Rows are points. Examples show where two turns around zero, p and q, send a point. Write where each new point lands after one turn and then the other. Backwards means that the second turn is done in reverse. Each puzzle has new turns, and all numbers are rounded.

Turn p:
0.7 -2.3 => -1.2 -2.1
-6.0 3.3 => -1.8 6.6
0.1 0.1 => 0.1 0.0
2.4 1.1 => 2.5 -1.0
2.8 -2.1 => 0.4 -3.5
Turn q:
1.0 -1.2 => 1.5 -0.2
-1.5 0.0 => -1.1 -1.0
4.2 3.9 => 0.6 5.7
-3.7 -2.7 => -1.0 -4.5
Where do these land?
q, then p: -0.6 -1.2 => -0.7 -1.1
q, then p backwards: 3.5 4.8 => -4.6 3.7
q, then p: -1.4 -4.0 => -1.7 -3.9
p, then q: -1.6 0.4 => -1.6 0.5

Turn p:
-1.1 1.1 -3.7 3.7 => -2.6 2.4 -3.0 2.9
-2.9 -2.2 -1.7 3.5 => -0.9 -1.3 -2.9 4.2
4.1 -0.8 3.8 -2.7 => 4.5 0.1 3.2 -2.9
0.6 3.6 3.6 -3.3 => -0.8 0.1 5.2 -3.1
-0.6 -1.7 -2.0 -1.1 => 0.0 -1.2 -2.5 -0.9
Turn q:
-2.2 -2.2 -2.3 -2.1 => -2.6 -2.0 -2.7 -1.0
-2.5 -0.1 1.7 0.7 => -2.3 -0.2 1.9 0.8
1.9 -2.2 -2.5 1.5 => 1.9 -1.4 -2.8 2.0
6.7 -1.7 3.1 -3.3 => 6.3 -3.3 1.8 -3.8
-2.3 6.3 -1.4 2.2 => -1.9 6.9 0.2 1.0
-1.6 -0.1 1.4 1.0 => -1.4 -0.1 1.6 1.0
Where do these land?
p, then q: 2.1 -5.9 0.1 0.3 => 5.1 -1.3 -3.3 0.6
q, then p backwards: -0.2 -0.6 2.0 -3.3 => -0.5 0.6 1.0 -3.7
p, then q: -4.5 1.8 1.5 1.1 => -3.2 -1.6 2.2 3.0
p, then q backwards: 2.6 1.8 -3.9 -2.6 => -0.4 3.4 -2.5 -3.8
q, then p: 0.0 2.8 0.3 4.6 => -1.2 3.5 2.7 2.9

Turn p:
-1.3 -0.7 2.5 3.3 1.2 3.0 => -3.6 -0.6 -1.1 2.3 1.9 2.5
-0.8 2.5 -8.1 -0.8 0.8 -6.9 => 1.5 5.5 -1.2 -4.6 -3.5 -7.4
-0.1 -3.8 1.5 -1.6 -0.9 1.9 => 0.3 -4.7 0.0 0.8 0.5 0.4
5.9 -1.2 -0.4 1.6 -4.3 -1.3 => 5.2 0.4 -1.6 4.8 -2.5 -0.2
-0.7 1.2 0.7 -2.0 -1.6 1.3 => 0.8 -0.9 0.8 -1.7 -0.8 2.3
-1.7 -0.2 0.2 -1.2 -1.1 3.0 => -0.6 -2.2 -0.9 -1.7 -0.1 2.4
-3.5 -0.3 5.0 -0.3 0.8 1.0 => -3.9 -2.1 3.5 0.3 0.7 2.6
2.1 2.5 -1.5 1.0 5.1 -1.9 => 0.3 4.7 0.4 -0.3 3.8 -2.6
Turn q:
-1.8 0.5 -4.7 -3.9 2.1 1.1 => -3.8 1.9 -2.6 -4.5 0.6 -0.7
1.1 0.4 2.5 1.2 0.5 3.0 => 0.8 2.1 1.1 2.3 0.5 2.6
-2.1 -3.4 2.1 7.7 1.1 -1.3 => -1.1 -4.5 0.3 7.4 2.5 -0.2
2.1 -2.0 -3.0 -3.6 3.3 -0.5 => -0.4 -0.6 -2.6 -4.9 2.8 1.6
0.5 0.4 2.5 0.3 -6.8 -0.6 => 2.5 -1.3 2.7 1.3 -6.0 -0.1
-1.8 2.2 3.4 -1.7 -3.0 -1.8 => 1.1 0.4 4.6 -0.4 -2.5 -2.4
1.9 1.9 -2.8 0.0 3.0 0.1 => 0.8 2.0 -3.4 -1.2 2.4 -0.8
Where do these land?
q, then p: 0.3 -2.4 -2.7 -0.4 -1.2 -0.8 => 0.5 -2.7 -1.6 -1.3 -1.1 -1.5
q, then p: -0.5 0.2 0.3 -0.7 -2.8 -3.6 => 1.7 -1.9 1.9 2.1 -2.1 -1.6
q, then p: 2.7 -2.3 1.8 3.6 -3.0 -2.0 => 1.5 -1.9 -3.0 5.1 0.1 -0.7
q, then p: 3.4 -5.7 5.7 2.8 3.6 -5.2 => -0.5 -3.9 -0.4 6.1 8.0 -2.6
p, then q: -1.9 4.4 -2.5 1.0 4.0 1.9 => -2.3 4.8 0.1 -3.4 1.6 -2.6
p, then q backwards: -1.1 3.5 -1.1 -2.6 0.0 3.3 => 2.9 -1.6 -0.6 -4.2 1.4 1.1
p, then q: 1.0 2.0 -0.9 -2.3 1.8 3.1 => -0.1 2.4 -0.8 -2.8 2.4 2.0
q, then p: -3.9 0.2 -0.7 -1.4 -2.4 3.3 => -2.5 -0.4 0.7 -1.8 -3.9 3.0

Turn p:
4.7 -0.6 -4.5 -0.1 -5.0 -0.6 2.8 -0.3 2.3 => 2.1 -5.0 -4.7 -4.3 -1.7 0.1 0.6 2.6 1.2
-2.6 -1.9 3.3 -4.0 -0.3 3.3 3.4 -2.9 -3.1 => -4.6 1.6 3.7 -1.4 -0.1 5.5 2.4 1.0 1.1
-2.6 -3.2 2.3 4.2 -0.3 -2.4 -2.1 0.2 -2.1 => -0.6 -1.0 1.5 5.7 -2.9 -0.4 -0.6 -2.8 1.5
-0.9 -0.8 -5.0 -3.6 0.8 -2.7 2.6 3.7 4.3 => -3.1 -2.8 -3.3 -4.2 3.1 -5.1 1.7 -1.3 -0.4
4.6 -3.5 -2.7 1.4 3.3 -0.4 0.5 -4.1 4.8 => 5.4 -0.3 -3.7 -0.9 2.0 0.0 5.6 -1.9 3.3
0.9 1.0 1.5 -2.9 2.8 -1.7 -0.8 1.1 -0.4 => 0.5 -0.1 3.2 -0.5 3.2 -1.2 0.3 -0.4 -1.6
-2.6 3.5 3.0 -4.0 1.5 -2.1 2.2 3.1 -3.7 => -4.1 0.5 6.3 -1.1 1.0 -2.3 -0.9 2.0 -3.1
0.5 3.5 0.0 5.2 -1.6 2.8 -0.9 -0.9 0.7 => 2.7 3.4 -2.6 1.4 -3.1 0.1 -2.8 2.5 0.6
-2.4 0.7 1.4 -1.1 2.3 -1.7 -3.9 -4.8 -0.9 => 1.9 3.0 3.7 -0.3 -0.6 1.3 -0.2 -5.3 -0.4
0.4 -1.0 -1.1 3.8 1.6 3.9 -2.8 1.3 -2.8 => 0.8 1.8 -2.8 5.2 -0.5 2.0 -0.1 0.4 -3.0
0.0 2.2 1.8 1.1 -5.0 1.5 -1.1 3.6 0.9 => -1.0 -1.1 -1.2 0.6 -0.4 0.0 -6.1 3.0 0.8
Turn q:
2.9 -7.2 -4.8 1.2 -1.5 2.5 -1.3 -2.3 -0.5 => 5.5 -2.4 -5.9 2.6 -4.3 0.0 0.2 -1.9 0.9
-0.8 2.5 -0.2 -2.1 -4.0 3.8 -0.5 -1.1 -1.3 => -0.2 1.4 2.1 2.3 -2.4 4.2 2.4 0.5 -1.9
2.8 2.5 1.6 -1.3 7.4 -1.0 6.9 -0.6 -0.4 => 3.1 -3.7 3.6 -2.1 6.9 -3.2 -1.5 3.2 -3.2
1.3 0.1 2.0 0.4 4.6 -2.3 -1.3 -3.1 -0.8 => 0.8 -0.5 0.8 1.1 4.6 -2.6 -1.4 -3.3 0.2
-1.9 1.3 1.1 3.9 3.2 -7.9 -0.3 -1.5 -0.3 => -2.4 2.9 -0.2 -2.8 3.6 -7.2 -0.5 -3.0 0.2
-3.2 -3.6 0.7 -2.4 -4.0 2.8 1.4 -1.3 1.2 => -1.4 -3.9 0.0 -0.4 -4.9 2.8 2.1 -1.6 -1.3
2.3 -4.7 -3.9 -0.7 -2.2 2.1 -0.1 2.1 -1.6 => 3.1 -1.0 -4.9 0.9 -3.9 2.0 -1.7 1.5 -0.6
-1.8 2.1 0.7 1.6 0.5 3.8 -1.3 5.1 -1.7 => -3.9 0.9 -1.0 2.9 0.7 1.8 -0.1 5.1 0.9
2.6 -2.3 1.8 0.2 -3.2 -1.6 -1.6 1.6 0.0 => 0.0 0.9 0.0 -0.1 -3.4 0.2 -4.1 -1.1 1.5
1.7 3.2 1.3 -2.4 4.8 -1.0 -0.7 -0.8 4.3 => 1.5 -0.6 3.1 -2.4 5.9 1.1 0.0 -0.8 3.0
-4.1 3.1 -0.6 -1.9 -3.4 -1.3 -1.8 2.9 -1.0 => -4.6 4.1 -0.3 -1.9 -1.2 3.1 1.1 0.6 -1.4
-1.6 3.1 0.4 3.5 -2.3 0.2 0.6 -1.0 2.1 => -1.3 1.9 2.7 0.0 -1.7 -2.1 3.5 1.0 1.7
Where do these land?
p, then q: -1.9 7.8 0.6 -2.3 -6.3 3.5 0.3 -0.9 0.7 => -3.3 4.4 -0.6 0.6 0.8 9.4 -1.0 -0.8 1.2
p, then q backwards: -1.3 -3.2 -3.0 3.8 1.5 1.1 -2.5 -0.1 2.5 => -0.6 -3.2 -2.8 1.8 0.7 0.1 -4.5 -2.3 -1.9
p, then q: 1.3 7.4 -2.0 2.0 1.4 0.5 -1.3 1.4 -2.6 => -0.5 6.6 -0.1 1.6 0.5 0.7 -4.7 1.2 -2.6
p, then q: -1.3 0.1 -0.9 -3.7 0.4 -1.1 -1.8 -0.4 1.3 => 0.4 -1.2 0.4 0.5 2.5 1.1 0.6 -3.2 -1.6
q, then p backwards: 4.3 3.0 4.6 -2.6 1.4 3.7 -4.0 -5.9 2.5 => 1.0 -4.5 7.6 -1.0 2.5 -2.4 -5.0 -3.1 -0.9
q, then p: 6.9 -3.8 -0.1 -0.6 1.6 -3.3 1.1 2.7 -2.2 => 5.6 -3.2 -0.9 1.1 2.7 0.9 -2.8 -3.7 -4.0
p, then q: -0.9 2.9 -0.4 4.0 -0.4 -2.8 -0.2 0.4 3.5 => 1.4 4.4 0.4 -3.4 -0.7 -0.8 -1.1 -2.4 2.1
p, then q backwards: -2.6 -2.9 -0.5 -1.1 0.0 -0.6 2.3 -3.8 0.6 => -3.2 0.1 -0.1 -0.3 -2.2 -0.3 -2.2 -1.3 3.9
p, then q backwards: -1.5 -2.3 0.1 0.0 1.6 2.7 2.6 3.3 -1.2 => -4.1 1.6 0.5 1.6 1.2 2.3 -1.0 1.6 -2.0
q, then p: -1.1 -3.9 -0.2 0.3 0.6 0.7 1.3 -2.6 2.6 => -0.1 -3.1 -0.9 -1.1 -0.5 1.5 3.1 -1.3 2.7
p, then q: 0.1 -1.9 -0.3 3.3 -3.5 -2.6 1.8 3.4 -5.3 => -3.4 -0.3 -3.3 0.7 -6.7 -2.6 -1.6 -0.1 0.1
p, then q backwards: -1.9 -3.3 2.2 -3.3 1.8 -1.8 0.3 2.7 -2.5 => -3.4 1.8 5.0 -0.5 1.9 1.5 0.2 -2.1 -0.4

Turn p:
-3.1 2.2 5.2 -5.3 -0.6 -2.6 3.4 -0.2 2.7 1.8 -8.8 => -2.0 3.6 2.0 -3.6 1.8 -3.8 3.2 -1.9 8.2 4.8 -4.5
3.7 0.8 -2.9 0.1 -0.1 -1.8 0.2 -1.2 -0.7 -1.1 -4.3 => 2.8 1.4 -2.6 -0.6 -1.4 -3.7 1.9 -2.2 -0.8 -1.4 -2.0
2.2 2.9 2.0 0.9 -2.0 1.4 5.5 1.0 0.3 -3.2 -0.2 => -4.3 2.0 2.0 0.8 -0.4 -0.5 5.2 -2.3 -2.0 -1.3 -0.2
-1.6 1.9 -3.8 1.2 -1.3 4.6 -4.5 -1.4 3.7 0.8 2.6 => 0.5 0.0 -2.7 4.4 -2.4 5.0 -3.6 -1.0 2.6 -2.8 1.5
-1.5 -1.9 -3.3 -4.3 2.5 -1.0 -1.5 -3.2 0.1 2.2 1.6 => 2.1 -2.5 -4.1 -2.5 -2.5 1.8 -1.9 1.7 1.3 3.3 0.1
0.8 -5.6 -1.4 4.4 -3.0 -0.6 2.5 5.1 -0.6 -1.0 -1.9 => 0.7 -4.7 2.5 3.9 2.8 -4.6 2.8 2.1 -1.3 -3.4 -1.3
-3.9 0.0 2.3 1.7 -0.7 5.0 -1.6 0.0 -2.7 0.6 -3.0 => 0.5 -1.3 4.6 1.4 1.7 2.1 -3.0 -4.0 1.3 0.3 -3.0
4.6 -3.5 -2.2 2.7 2.4 -0.9 0.9 -0.5 -1.7 2.5 2.3 => 4.9 -2.0 -0.8 1.0 -0.2 -0.9 1.8 1.6 -4.4 0.8 3.3
-0.3 0.4 -1.3 -6.9 -0.6 0.1 -0.8 -0.9 3.5 -2.4 -0.5 => -1.9 0.0 -2.8 -3.9 -3.8 1.3 1.0 1.1 4.6 -1.4 -1.4
-1.4 1.6 0.7 5.8 2.5 -4.2 -0.2 -2.8 -1.5 -1.5 4.4 => -1.7 1.4 -3.4 0.3 5.2 0.5 -2.7 -0.4 -5.6 1.1 3.3
1.2 1.2 -2.5 -0.4 0.7 -0.6 0.7 2.5 -3.0 2.3 0.2 => 1.5 0.8 0.5 1.6 -2.4 -1.3 -0.3 1.9 -2.7 1.7 -1.9
-1.6 0.2 4.5 3.0 -4.3 0.7 -3.8 -1.6 -1.5 0.1 4.3 => -2.9 -0.5 3.3 0.5 1.3 0.4 -5.7 -1.9 -0.6 -1.4 5.3
1.1 -0.1 2.7 -2.8 4.4 -0.1 -0.7 3.4 1.3 -1.2 3.3 => -0.1 2.0 1.6 -3.4 0.4 3.6 1.2 5.2 -0.7 -0.6 0.6
Turn q:
2.3 -0.5 -4.1 -1.6 2.4 -3.6 -3.3 -3.5 2.7 4.3 -3.3 => -0.2 1.7 1.1 -1.2 5.1 -4.8 -2.4 -0.4 6.4 1.2 1.3
-3.3 0.1 0.8 -1.1 -0.9 1.7 3.1 3.2 2.3 1.4 1.0 => -0.6 1.0 -2.5 0.4 -4.1 1.1 2.9 1.1 0.5 2.7 -1.2
3.0 2.3 0.0 3.2 2.5 0.3 2.3 -4.9 -1.5 -1.8 0.0 => -0.6 1.5 1.1 3.8 3.6 0.0 0.3 -4.1 -1.9 -3.6 1.1
4.0 -2.8 0.2 2.6 -1.6 6.0 -4.0 -2.1 0.3 -1.5 -1.1 => 1.7 -2.4 4.0 1.0 0.9 6.2 -3.6 -2.1 2.7 -1.7 -0.4
-3.0 2.8 -1.4 -3.0 1.4 0.7 2.9 -2.2 -3.7 -1.6 5.5 => 0.3 3.3 -0.6 -0.8 -1.3 -0.7 1.4 -3.3 -6.6 2.7 3.5
-1.9 -3.6 1.5 2.4 -3.0 -2.1 -0.8 -0.8 -0.4 3.7 1.4 => 2.0 -4.5 -1.0 2.5 -1.8 -2.9 -2.2 0.1 0.7 2.4 -1.1
-4.6 2.1 -4.1 0.7 1.7 1.2 -3.0 -1.1 -1.6 -2.7 -2.1 => -4.0 2.0 -2.7 -2.6 0.1 1.4 -4.8 -1.2 -0.7 -0.7 3.2
5.3 -3.2 1.8 0.6 3.8 -0.7 5.0 0.6 -3.4 0.1 2.0 => 4.3 -1.8 0.1 3.5 4.3 0.8 5.6 0.8 -2.3 -1.2 2.3
-4.5 5.7 1.9 -2.3 -1.6 0.0 -5.0 4.4 2.5 1.4 -2.3 => -6.0 2.8 1.0 -3.2 -3.4 -0.5 -2.8 5.2 0.3 2.3 -3.9
0.6 -2.1 2.1 -4.9 -2.7 2.5 2.3 2.1 -0.5 -0.9 -3.2 => 1.2 -1.4 -1.2 -4.0 0.8 3.6 3.4 0.1 0.1 1.8 -4.3
-0.5 1.5 2.5 -0.4 2.4 -4.0 -1.7 -0.2 4.1 -0.9 0.4 => -4.0 -0.5 2.8 -0.4 -1.0 -4.1 2.0 1.3 1.4 -1.3 0.6
2.7 -2.4 -1.2 3.7 -4.4 -1.9 2.3 4.4 -0.8 -1.5 1.7 => 6.0 -1.6 -2.1 1.1 -3.0 -0.1 0.3 2.4 -0.4 -4.5 -1.3
Where do these land?
p, then q: -5.3 3.4 1.8 1.3 3.2 -0.9 3.6 -1.6 -0.9 -5.2 4.5 => -4.1 1.8 -4.6 -0.4 1.3 3.7 -2.3 -0.6 -2.5 6.1 3.8
p, then q: 3.3 -1.0 -1.5 -0.2 -3.0 2.0 -1.7 5.6 0.7 2.0 0.7 => 1.1 -2.6 0.8 0.8 -3.5 0.6 0.7 2.4 -1.4 -5.1 -3.1
q, then p backwards: 1.6 -1.2 -3.8 -0.4 -0.2 1.3 -4.9 0.9 0.8 0.0 -0.4 => -0.8 -0.9 3.1 -2.0 0.5 0.2 -5.1 -0.2 1.0 1.7 0.7
p, then q: 5.4 -4.0 0.2 -2.7 1.5 -1.6 -0.8 1.9 -0.4 1.2 -1.1 => 4.4 0.0 1.4 -2.2 0.5 -1.2 4.6 2.4 -0.9 -1.6 -2.3
q, then p backwards: -2.6 0.9 5.0 5.1 4.6 -0.7 0.3 -1.4 -4.1 5.0 -3.2 => -6.9 0.0 -3.1 6.1 -1.9 -2.6 3.7 2.1 0.5 0.7 3.2
p, then q: -2.9 0.5 3.8 -3.0 3.6 3.8 2.3 -2.4 -4.3 3.2 -1.7 => -0.8 -0.9 2.3 2.5 3.8 1.3 0.6 -1.1 1.9 6.9 -4.5
q, then p: -0.2 2.4 -5.0 -2.5 -4.4 -3.0 -1.8 1.4 0.6 0.7 1.0 => -0.4 4.8 -1.4 -2.4 -4.3 -3.6 -1.6 1.4 1.8 -1.4 -0.1
q, then p: -0.2 4.5 1.9 3.0 0.7 -0.1 3.2 -5.1 1.0 -3.2 4.4 => -4.2 -0.3 -0.8 -0.9 3.2 -1.6 -2.3 -6.4 -4.1 1.3 1.7
p, then q backwards: 0.0 -3.3 -0.3 0.2 -3.1 -1.5 -1.4 -0.4 4.4 -0.9 2.7 => -0.8 -3.2 -1.5 3.2 3.7 -2.4 -1.3 1.5 1.3 -1.5 -1.4
q, then p: -0.9 1.1 0.3 1.4 -3.7 -1.0 -0.1 -1.6 -1.4 -4.8 0.6 => -0.8 -2.2 -0.5 -3.8 -1.2 -1.8 -2.2 -3.3 -0.9 -2.1 -1.2
q, then p: 1.6 0.5 -1.7 -3.4 -2.3 -0.5 -2.7 3.0 4.4 -0.6 -3.8 => -1.7 2.7 0.1 -1.9 -1.8 0.3 2.4 1.9 6.2 -1.5 -2.4
q, then p: 0.2 -3.8 -0.7 1.2 3.1 2.3 3.9 -0.2 -0.8 2.7 -3.8 => 3.3 -1.6 -3.2 4.1 0.8 3.9 3.4 0.5 -0.8 0.7 -0.1
